Rows are points. Any point is a mix of the corners, with weights that add up to 1. It lies inside the corners' shape when no weight is negative. Is each point inside? If not, which corners have a negative weight?
(in the rows, 128 means zero)

Corners:
(1): [ 72 147]
(2): [158 120]
(3): [185  51]
Points:
[194  67] => outside (1)
[170  79] => inside
[ 79 143] => inside
[135  96] => inside
[155 110] => inside
[ 79 151] => outside (3)
[ 65 160] => outside (3)

Corners:
(1): [107 108 134  64 163 242 138 121]
(2): [ 94 129  88  70 107 103 134 242]
(3): [130  78  90 197 202  81 180 119]
(4): [123  70 159 185 149 117 115 127]
(5): [158  87 124 119 174  91 128 107]
(6): [168  89 152 112 109 132 194 128]
(7): [133 155 100  74  44 239  51 143]
(8): [249  64 174 156 139 158 204 130]
(9): [130 160 160 122 139 117 112 152]
Points:
[171 106 152 152 148 111 142 124] => outside (1, 2)
[171  92 150 141 137 151 152 123] => outside (2)
[156 108 142 145 126 123 147 146] => outside (1, 5)
[139 116 139 111 137 177 126 121] => outside (2)
[141  93 144 156 153  89 152 154] => outside (1, 7)
[119 113 118 116 139 119 133 152] => outside (8)
[132 112 115 122 135 153 120 145] => outside (6)

Corners:
(1): [ 95 249 167  93  70  47 197  73  98 148  63 145 129  51  88  55 188  99]
(2): [114 208 162 176 213 110 146 134  95 106 139 137 153 180  66 170 128 155]
(3): [102 136 181 127 119  92 103 175 195  59  78 159 149 180 128 166 143 157]
(4): [ 95  77 134 190 179  79 117  25  37 106  74 177  40  68 103 110  35 185]
(5): [182 222 131  82 180 158  86  79 105 180  82 131 221 207 149 125 107 111]
(6): [122  66 167 148 130 146  76 131 121 109 121 155 120  81 126 163 195 161]
(7): [124  27 103 137 151  89  80 200 203 147 112 191 196  33 116 179 176 125]
(8): [ 83 138  73 158 163  70  95 126 192 174 146 110  23 104 122 194 137 142]
(9): [180 229 172 108 197 106 210 111 199 136 129 151 107 192 172 102 162 117]
(10): [211 109  82  70 238  48 142  78  40  54 117 154  93 157 156 205  73 235]
(11): [ 69 219 102 132 205 144 143  77 100  91 100 143 169 120 102 148 173 175]
(12): [ 83 226 123 128 124 202 105 222 209 161 152 164 205 114 119  87 148 144]
(13): [136  66 120 135 173  33  58 152  39  88 135  82 100 166  96 143 127 117]
(14): [133  77 113 145 164 155  76 131 170 143 164  85 157  66 116 122  82 144]
(15): [176  51 178 197 171 204 160 148 214 137 154 103 119 170 136  78 121 195]
(16): [ 51  57 166 142 120 182 102 207 184 196 175  65 135  94 137 111 134 164]
(17): [156  85 108  91 157 165  85 119 141 164 177  85 164 164  67 111 132  98]
(18): [149 102  86  98 185 108  71 181 134  92  74 124 126 124  93 187 179 129]
(19): [101 204 114 185 120 175 218 102 129  95 160  66  31 222 164 123  65 151]
Points:
[127 155 151 128 132 145 150 123 164 132 119 129  91 155 146 115 129 163] => outside (2, 7, 11, 13, 14)
[131 160 128 135 170 110 131 115 132 112 107 147 123 130 127 138 131 154] => outside (16, 17)
[119 102 104 137 187 133  83 130  90 124 126 138 159 113 105 161 111 151] => outside (1, 3, 8, 9, 15)
[124 144 149 152 166 138 151 125 139 123 121 134 146 137 133 110 107 171] => outside (6, 8, 17, 18)

Corners:
(1): [135 145 134  95 173 184 198 118 162 157 177 209  72 175 108 151 202  87
 182  94]
(2): [141 118 100  88 140  62  48 104 141  82 139  65 121  64 129 138 133 201
 116 108]
(3): [126  59 110 194 160  61 192 168 139 109 177 122 167 179  69 154 157 155
 184 107]
(4): [172 113 141 101 106  52 128 119 152 151 176  49 206 138  71 129  95 130
 120 149]
(5): [ 87 140  54 193 146 167 157 128 102 186 132 162 142 121 160 154 221 185
  85  63]
(6): [121 104 127  82 148 124  66  61 202  70 161 112  86  75 143 157 120 144
  61 180]
(7): [103 140  93  98 193 141 200 172 113 181  73  13  37  82  96 135  60  84
  36 111]
(8): [139 163  55 120 183 184 100 199 150 106 138 136 175 157  70 177 190 148
 105  62]
(9): [132 120 124  62 158 192 119 130 187  78 160 104 144 168 147 196  95 116
 105 239]
(10): [ 76 173 123  94 150 132 109 126 128  93 183 136 147  84  97 185 133  55
  64 142]
(11): [ 43  91 140 186 110  29 129 161 167 125 138 143 144 125 201 143 202 236
 130 112]
(12): [158 104 132 125 143  89 166  90 125 178 141 141 177 157  92 123 110 134
 157 137]
(13): [ 63 105 217 128 136  61 120  16  69 179 176 105 135 127 166  64  57  35
 145 151]
(14): [158  90 178 126 163 193 178  97  23 174 107 101 122 182 117  83  89  85
  99 162]
(15): [237 229 129  83 188 126  64 162 180  93 155 134 107 165  66 128 152 103
 189  63]
(16): [153 132 175  74 190 186 168 130 139 167 159 130 141 135 124 199  93 186
 101 171]
(17): [173 115  95 150 159 125 152 136  40 166 106  90 154 203  74  26 153 192
 134 144]
(18): [ 97  91 151 161 122  97 125 116  90 165 114  71 155 139  83 125  94 200
 133 180]
(19): [157 138 133  93 164 176 187  99 141 152 148 104 142 114  95 149  90 174
 143 139]
(20): [129 104  56 184 119 126 157 249 186 159 140  85 109 130 176 117 141  96
 143 151]
(21): [ 22  99 119 171  93 142 127 135  96 180 115 134  74 158 245 105  94 132
  63 162]
Points:
[112 116 125 131 147 116 143 130 129 138 147 115 128 136 123 138 130 136
 123 131] => inside
[171 122  97 130 182 135 162 157 137 137 129 124 123 137  93 139 175 188
 138  86] => outside (4, 9, 10, 13, 18, 21)
[133 117 128 132 146 121 137 121 129 145 149 120 143 149 122 130 134 149
 133 133] => outside (7, 10)
[114 114 129 135 145 134 150 127 116 153 138 124 123 148 136 127 132 132
 118 133] => inside
[137 157 123  78 159 134 134 117 180 128 166 113 123  96 122 177 128 110
 107 132] => outside (3, 8, 14, 17, 18, 21)

Corners:
(1): [115 115 133 129 150 112 139 157 123 154 162 103 139 145 100 128 129  95
 156 123]
(2): [ 68 165 120  93 146 136 100 115  98 105 100  95  93 170 137 130 155 131
 124 146]
(3): [130 147 136 114 161 145 108 161 142 146 157  77 154 156  71 153 117 143
  94 118]
(4): [174 152  52 148 113  82 118 117 163 121 113  53 121 142 132 115  94  97
 169 140]
(5): [169 125 140  94 142 114 121  90 148  90 108 111 154 137 135 117 130 105
 150 133]
(6): [144 107 127 159 195 158 114 148 125 167 141 174  97 151 133 140 136 181
 120 129]
(7): [151 121 138 177 142 132 107 212  89  79 120  95 129 162  84 136 131 148
  48  54]
(8): [135 131  88 145 117 112 143 108 148  97 144 110 145 123 106 115  97 117
 120 109]
(9): [131 175 161 112  75 135 154 116 152 123 121 161 142  63 128 140 186 115
 119 167]
(10): [153 131 107 133  97 101 109  78 151 151 106 107 182 126 134 111 148 132
 115 153]
(11): [129 154 119 145 156  55  93 119 119  96 104 164 127 130 145 103 124 202
 182 135]
(12): [111 167 153 154   7 120 179 117 125  59  62  67  87 130 116 126 146 118
 108 135]
(13): [176 112 143 162 188 133 101 116 165 163 164 145 161 122 148 137 121 125
 114 172]
(14): [156 156  97 117 117 139 131 145 142 143 145 148 177 166 118 127 126  91
 128 143]
(15): [148 104 100 134 186  97 143  88  75 137 118 121 141 155 166 141  99 133
 164 119]
(16): [123 111  85 162 174 210 121 171 149 112 131 138 159 148  94 166 103 107
 116 132]
(17): [145 145 147  78  82  87  86 107 173 133 148  63 108 158 176 165 167 153
 115 131]
(18): [ 47 168 161 101 155  33 119 150 141 120  68 103  36 167 129 137 176 165
 144 144]
(19): [185  83 125 104 120 123 144 123 150 135 161  74 162 141 183 149 135 154
 112 151]
(20): [102 118 144  55  83 159 109 124 125 111 134 142 127  85 163 138 131 105
  86 131]
(21): [164 140 140 132 178 164 101 151 121 122 113 138 185 136 139 119  81 154
 122  62]
Points:
[151 133 122 126 126 131 124 123 136 124 131 118 151 133 134 132 129 127
 123 133] => outside (18)
[151 136 118 122 131 134 120 119 137 126 134 129 152 125 138 136 130 127
 122 136] => outside (1, 12, 18)
[134 141 125 109 110 112 112 128 139 118 127  98 140 141 129 122 132 120
 115 128] => outside (6, 9, 15, 16)
[136 144 130 120 121 107 117 120 137 117 117 109 127 139 140 130 137 144
 121 132] => outside (1, 16)
[146 133 127 133 125 108 120 127 137 111 120 103 144 128 128 134 127 140
 115 122] => outside (1, 2, 6, 14)
[170 120 122 141 177 104 105 131 149 135 123 111 144 143 143 140 124 155
 136 129] => outside (1, 2, 8, 12, 14, 20)
[126 152 133 123 100 124 123 117 137 120 113 123 119 118 139 131 143 117
 101 136] => outside (1, 3, 5, 11, 16, 19)
[134 148 120 134 135 134 108 146 126 130 132 119 128 140 125 139 125 133
 126 124] => outside (5, 8, 10, 18, 19)
[143 131 138 109 100 114 127 122 134 115 121 105 139 138 138 136 143 141
  94 114] => outside (1, 2, 4, 11, 13, 16)
